Rows are points. The points of each table are mixes of a few directions, plus a little noise. Count the directions of each table, and those that both share. Where both have some left over, give the other angles between the two spaces (their principal angles), to ten degrees, smallest first.

First:
[[  6   6]
 [ -8  -7]
 [ 26  23]
 [-18 -16]
 [ 49  44]
 [  6   5]
 [-60 -54]]
Second (6 x 2):
[[ -1  -1]
 [ 33  30]
 [ -7  -6]
 [-31 -29]
 [ 46  42]
 [-41 -37]]
Directions: first 1, second 1, shared 1

First:
[[ -5   4  16]
 [ 20 -17 -50]
 [-19  16  46]
 [  4  -3 -12]]
Second:
[[ 17  -9 -23]
 [ 12  -9 -25]
 [ 25  13  60]
 [-14  -2 -15]
 [-40   8   3]]
Directions: first 1, second 2, shared 1

First:
[[ 16   3  18   4]
 [  3   8  19   6]
 [-60 -20 -50  -3]
 [  9  11  17   1]
 [ 22   3 -20 -17]
 [ -2   9   0  -3]
 [ 12 -13  17  12]]
Second (8 x 4):
[[-25 -23 -49  -9]
 [-31 -11  13  19]
 [ 17  -1  15   4]
 [-15  -9 -19  -2]
 [  9  20  19  -1]
 [ 23  30  28  -5]
 [-15 -10 -12   2]
 [ 37   4   6  -8]]
Directions: first 3, second 3, shared 3

First:
[[ 22   9  12 -37 -18 -16]
 [-25 -11 -14  42  21  18]
 [ -6  -3  -3  10   5   5]
 [  0   0   0  -2  -1  -1]
 [ 14   6   8 -23 -12 -10]
 [  4   1   3  -7  -3  -2]
 [ 21   9  11 -34 -17 -15]
 [  5   2   4 -10  -4  -4]
 [-36 -16 -20  60  29  26]]
Second, 8 rows:
[[-32 -14 -18  53  26  23]
 [-18  -8 -10  30  15  13]
 [  9   4   5 -14  -7  -6]
 [ -1  -1  -1   2   1   1]
 [  1   1   1  -2  -1  -1]
 [ 21   9  12 -35 -17 -15]
 [ -9  -4  -5  15   7   6]
 [ 29  12  16 -48 -24 -21]]
Directions: first 1, second 1, shared 1

First, 8 rows:
[[  0   7  -7  23  -3  -9   4  20]
 [  1 -14  12 -41   5  15  -6 -35]
 [-18 -15   7 -59   0  41 -14 -51]
 [ -8  18 -20  50  -9 -11   6  43]
 [ -3  -5   3 -17   1  10  -4 -15]
 [  9   2   2  12   2 -14   4  10]
 [  8   2   1  13   1 -13   4  11]
 [ 10   4   0  19   2 -18   5  17]]
Second, 8 rows:
[[-13  -3  -1 -20  -3  20  -7 -18]
 [-24   3 -10  -8  -8  27  -7  -8]
 [ 48  -1  20  28  15 -60  17  26]
 [-13   5  -9   5  -6  12  -2   4]
 [  1  -8   7 -24   3   7  -3 -20]
 [-18  -2  -5 -14  -5  24  -7 -13]
 [-13   0  -5  -8  -4  17  -5  -7]
 [ 31   6   7  41   7 -48  14  36]]
Directions: first 2, second 2, shared 2

First (10 x 11):
[[-29   7   1  18 -19  15  -3  -5  -6   1  16]
 [-29   1 -22  22 -17  13  11  -6  12  17  -6]
 [ 35 -17   4  -5  -7 -11 -16 -12  43 -38   4]
 [-34  28   5  -9  12  22  -3   3 -60  12   9]
 [ 14 -14 -23  -3  14  -5  29  13  28  27 -46]
 [ -5  18  19 -15   4  11 -28 -11 -35 -30  29]
 [  0 -16  -6  14 -15   6  12   4  41  -1 -16]
 [ 30 -15  29 -11   7 -14   4  21  11  -8  -5]
 [-14  14  24   4   1 -14 -11   5 -53  14  39]
 [ 32  -7 -31 -13  20 -23   3 -12  20   7 -23]]
Second:
[[-37 -17 -31  -7 -21  11  -8  10 -21  22   9]
 [  0   8  10  -7  20  -4  -4 -12  26 -17 -43]
 [ 54  14 -31   2  27  -3  30 -11  -1  17  -2]
 [-33  16  -3 -22  14  13   3  11   3 -12 -39]
 [ 11   2  35  19  16 -34   9  -7 -12 -11  13]
 [-39 -14  23  15 -26 -12 -30  -8  14   2   1]
 [ 50 -16  17  -2  13  -3   8  -1 -10 -25  23]
 [-21  10  18   9 -18   1  -1  15 -15   2  29]
 [-15  12   0   3  12 -11   0  -9  14   4 -31]
 [ 29 -14 -38  -8 -37  44  -7  11   1  17  41]]
Directions: first 5, second 6, shared 2; angles 30, 40, 80

First (10 x 12):
[[ -4  15  16  -7   6  14  14   2  -1  -2   3 -17]
 [ -4  -5   5   8  -4   5   8   4  12  -5   8 -12]
 [ 13 -18  -8  22  -5 -10   3   7  10  -6   6   0]
 [  0   6  -6 -25 -40  32   4  -2 -17   5  18  -1]
 [-17  21  14 -16  26  -1  -2  -7  -2   5 -15  -3]
 [ -8  27  21 -21   2  28  20  -1  -7   1   6 -23]
 [  9 -13 -25   2  14 -41 -37 -11 -12  10 -28  44]
 [-19 -33 -13  29   2 -25 -16   1  35  -5   2   7]
 [ 38 -16 -29  -2 -40   1  -9   2 -30   4   8  27]
 [ -6  15  25   9  37  -5  16   3  13  -6  -9 -22]]
Second (11 x 12):
[[ -3  22  19   0  29  17  19   5 -11  -3  -9  -3]
 [  3 -22 -21  -1 -30 -19 -16  -5   3   3  10   3]
 [-11  46  35  -5  60  37  47  10 -47  -7 -17   3]
 [ 17 -26 -21   4 -27 -32 -14  -4   4   1  10  -6]
 [  6   9  13   6  15   3   5   2   9  -2  -6  -8]
 [ -9  18  15  -3  21  20  13   4  -8  -1  -7   3]
 [ 16 -23 -18   5 -24 -30 -13  -4   7   2   9  -6]
 [ -3  12  14   3  15  13   2   2  14  -1  -7  -3]
 [-11 -20 -19  -5 -33  -3 -26  -7  19   6   9  10]
 [  0  13  15   3  17  11   6   4   7  -1  -8  -4]
 [ -6 -29 -31  -7 -42 -15 -24  -8   3   6  15  11]]
Directions: first 4, second 3, shared 1; angles 40, 50

First, 9 rows:
[[ -8  16 -10 -25  -2 -11  10 -23 -30  -5   8  -1  10  -7]
 [ 13 -36   3  20  -2  -8  18  20  18   6  -1  -3 -12  19]
 [-39  38  -9  -6  27 -30 -24   8  12  -2  -7   5  26  -8]
 [ 13 -35  16  17 -24 -19  24 -23 -16 -18   8  13   5  -9]
 [-10  58 -13 -28  15  46 -45  -3   8  16 -17 -15  -5 -13]
 [ 12 -16   5 -12 -18   1  32   5 -43 -13  38  23  -3  10]
 [  5  26 -24 -30   9  29 -15 -20   5  20 -24 -37 -12   0]
 [  8 -35  21  42  -5 -10   2  24  28  -5  -2  14  -3   6]
 [  7 -17  10  21  -2   2  -2  12  17   0  -3   4  -5   2]]
Second, 9 rows:
[[ -7  34  18 -14   6  32 -24  -4  -9 -15  -5   6  -2 -10]
 [ 19 -23  42  11 -26  51  17  -5 -20 -46 -26  34  -5 -18]
 [  3 -39   6  10  16 -44  32  -2  16  -5 -12 -29 -11  36]
 [ -3  -9  -4   0  13 -26   8   0   9   6  -1 -19  -3  18]
 [-11  40  -3 -14   7  17 -29  -1  -5   7   9   1   4 -11]
 [-13  42   0 -17  14  13 -30  -1  -1   5   7  -6   1  -4]
 [ 14 -60  -8  22  -7 -42  45   3  12   5  -6 -10  -3  21]
 [ -5  22  -9  -7   0   8 -16   2  -2  11   9   4   6 -10]
 [  4  -6 -39   9 -23  -8   1   9   0  35  22  17  17 -21]]
Directions: first 5, second 3, shared 1; angles 30, 80

First, 9 rows:
[[ -8 -20  20  15  18  -7  15 -26 -37 -17  25 -23   7 -18 -17   2 -25   4]
 [-23  -5 -29  14 -29 -15  30  19  24 -15   6  27 -45 -42 -45  17   6  14]
 [ -1   3   0 -18 -11  -7   9  12  28 -12  -2  31 -25 -12  -6  18  -7   3]
 [  5  15   8  -4  -3   4 -16  -8 -10   9 -22   2   7   7  19  -9   2 -14]
 [ -3  -2  14 -11  15  -3   1  -3   1  -2   4 -16  13  24  12   4  -5   1]
 [  3  10  -2 -17   4   9  -4  17  -1  14 -14  -8  13  16  22  -5  16 -17]
 [ 17  -8  -7   0   1  10  -3   6   3   6  12  10   2 -11  -3  -3   3   1]
 [  3  -1  16   2  10  -4 -13 -20   0  -3   3  -9  14  25   8   0 -12   9]
 [  7   5 -17  18  -5  12 -20   2  -9  21 -11 -12  18  12   9 -23  24  -2]]
Second (9 x 18):
[[  1   5  -9  -3   1  -1 -10   2 -15  -2 -13   6  -7   6   0   7  -6  -4]
 [ 18   9 -32   3 -23   8  14  26  24  13 -12  19  27   1   1  -6  21 -45]
 [  5   1 -15  -3 -13   6 -10  24  26   7 -18  15  -1   6   7  -9  20  -5]
 [-15  -1  30  -5  16  -2  -1 -22  16   6  32 -20 -23   2   3   0   1  60]
 [  9 -10   2  14  -5   0  34  -5  -8  -7  14  -7  41 -20  -9  -6  -7 -49]
 [ -3  15  -3  -9   6  -1 -11 -10  -2   9   5  -2 -24  13   2  13  -2  32]
 [  4   4  -2   3   1  -2  14 -11 -13   0  10  -4  11  -4  -5   6  -9 -14]
 [-10 -26  16   3   3  -2 -22  14 -13 -23 -27   3  -4  -8   2 -14  -6  -5]
 [ -9   4  12  -5  13  -5  -8 -18 -16  -2   9 -10 -20   4  -1  10 -12  30]]
Directions: first 6, second 4, shared 1; angles 50, 60, 90

First (8 x 20):
[[ -7 -28 -15  10  48   4 -12 -22   2  -8 -37  16   5  21  -1  12  -6 -14
   -3   1]
 [-27  -5  11  37  -3  -7  -2 -20  29  28  46 -46 -25 -30   9  24 -21 -21
   40   0]
 [-17 -22   8  13   6  18  -2  -9  23  -6  -3  10   7   1  10  11  10 -13
   11   1]
 [ 25  16  42  -8 -25  25   9   3 -20 -12  -4  32  37   6   2  -8  16  20
   -7 -26]
 [  7  21  15 -11 -34  -8  13  16  -9  10  20 -13  -1 -15   4  -9  -2  11
    6  -3]
 [ 12  28 -11 -27 -37 -12   9  34  -9  -2  19  -7  -9  -8  -9 -22  11  18
  -19  12]
 [ 14  11 -18  19  23   4 -21 -18  -6  -7  17   1  -9  10 -30   6  -2   7
  -24  -5]
 [ -8 -21 -30 -33  22 -23   8  18 -10  -3 -57   7  -3  15  13 -13  -7  -9
   -4  21]]
Second (10 x 20):
[[ 13  15 -38 -45 -18 -50 -10   2  34  47  35 -32  32 -19  -8  -9  17  46
  -16  -6]
 [ -5  -5  18  26  10  26   8  -6 -22 -23 -12  14 -17  10   1   6  -9 -18
    5   5]
 [  4  -2  14  21  17  16 -11 -14  -7 -11  -7  11  -1   8  -5   8  -7 -12
    2 -14]
 [ 18  -3  17  19  39   7 -54 -31  22   3 -10  17  28  11 -16  13  -7 -16
    2 -60]
 [ -9  -9   1 -18  -8  -5  -5  20  18   0 -18   5   4  -3  13  -9   5 -16
    9  -3]
 [  3  16 -34 -29 -29 -33  26   7   0  29  38 -32   4 -17  -4  -8  12  47
  -16  30]
 [-13  -2  -4  -7 -21   1  31  19 -14  -8  -1  -5 -19  -4  11  -7   2   1
    2  34]
 [  1   0  -4  -8  -2  -7  -5   2   9   6   1  -2   6  -2   1  -2   3   2
    0  -4]
 [-16  -5   3   1 -17  12  34  20 -21 -17  -8   2 -26   0  14  -5  -1  -8
    6  36]
 [  2  -6  28  40  28  34 -12 -20 -20 -27 -17  22 -10  16  -6  13 -14 -26
    6 -16]]
Directions: first 5, second 3, shared 1; angles 40, 90

First, 10 rows:
[[ 16   4   2  -4  -1  -9  12  -7   4  -2   6   1  -2  -5  -5   4  -2   4
    7  -8   5  -6  14 -11]
 [ 38   5   8 -12 -10 -18  19 -19   4  -4  14  11 -10 -24 -12  11   0   4
   18 -16  -2 -17  31 -24]
 [-17   2  -6   7   9   4  -2   7   1   1  -6 -11  10  18   6  -6  -4   1
   -8   5  11   7 -13   8]
 [ 40 -12  19 -20 -33  -3 -12 -16 -10  -1  13  38 -32 -54 -17  15  16 -10
   18  -9 -46 -19  29 -10]
 [ -8   4  -6   5   9  -1   6   3   3   0  -3 -11   9  15   4  -3  -5   4
   -4   1  14   4  -6   0]
 [-18   1  -6   7   9   5  -2   8   1   1  -6 -11   9  17   7  -6  -3   1
   -8   6  10   7 -14   8]
 [ -5   9  -7   6  15  -6  16   1   8  -2  -1 -17  14  20   4  -4  -9   8
   -2  -2  26   3  -2  -5]
 [-11   4  -6   6  10   0   5   4   3   0  -4 -12  10  16   5  -4  -5   3
   -5   2  15   5  -8   3]
 [-19  -2  -4   6   5   8  -8   9  -2   2  -6  -5   5  12   6  -5   0  -3
   -9   7   2   8 -15  11]
 [-16 -16   5  -2 -14  19 -34   9 -13   5  -7  17 -14 -14   2  -1  13 -15
   -7  12 -34   6 -17  22]]
Second (10 x 24):
[[ -3   4   5   0   4   7 -11  -1   1  -5  -6  -2   5  -2   0  14  -6  -1
    5   8  -4   1  17   1]
 [ -6   0  10   0   6   9 -13   2   1  -4  -7   0   5  -6   4  13 -13  -5
   12   4   0   1  19   2]
 [-11 -10   4   0   3  -6   1  -1  -1   2   4  -1  -2  -8  11 -11  -9  -4
    8  -3   7  -8  -1  -2]
 [  3   4  15   7   6  16  -9   9  -2  -3 -13  15   4  -2  -2  16 -14 -10
   15  -4  10  10  13   3]
 [ 17   9   4   8  -3  13   7  10  -3   1 -10  19  -2   8 -14   6   4  -4
   -2 -10   8  16  -8   3]
 [ -9 -17  10   6   0  -8  12   5  -4   9   6  12  -8  -8  14 -24 -15 -10
   14 -18  23  -6 -20  -4]
 [ -5  -6  14   5   5   7  -4   6  -1   0  -6  11   0  -6   4   2 -16 -10
   16  -7  13   2   6   1]
 [ -8  -2  -3  -6   1  -4  -7  -7   4  -4   3 -11   3  -3   4   2   0   3
   -1   9  -9  -7   9  -1]
 [ 12   8 -52 -19 -20 -38  28 -24   6   7  32 -37 -10  20 -13 -30  59  35
  -60  15 -39 -16 -42  -6]
 [  8  10  -6  -3  -2   4  -3  -1   2  -3  -3  -4   2   6 -10  11  10   5
   -9   7 -12   5   6   2]]
Directions: first 2, second 3, shared 0; angles 80, 90
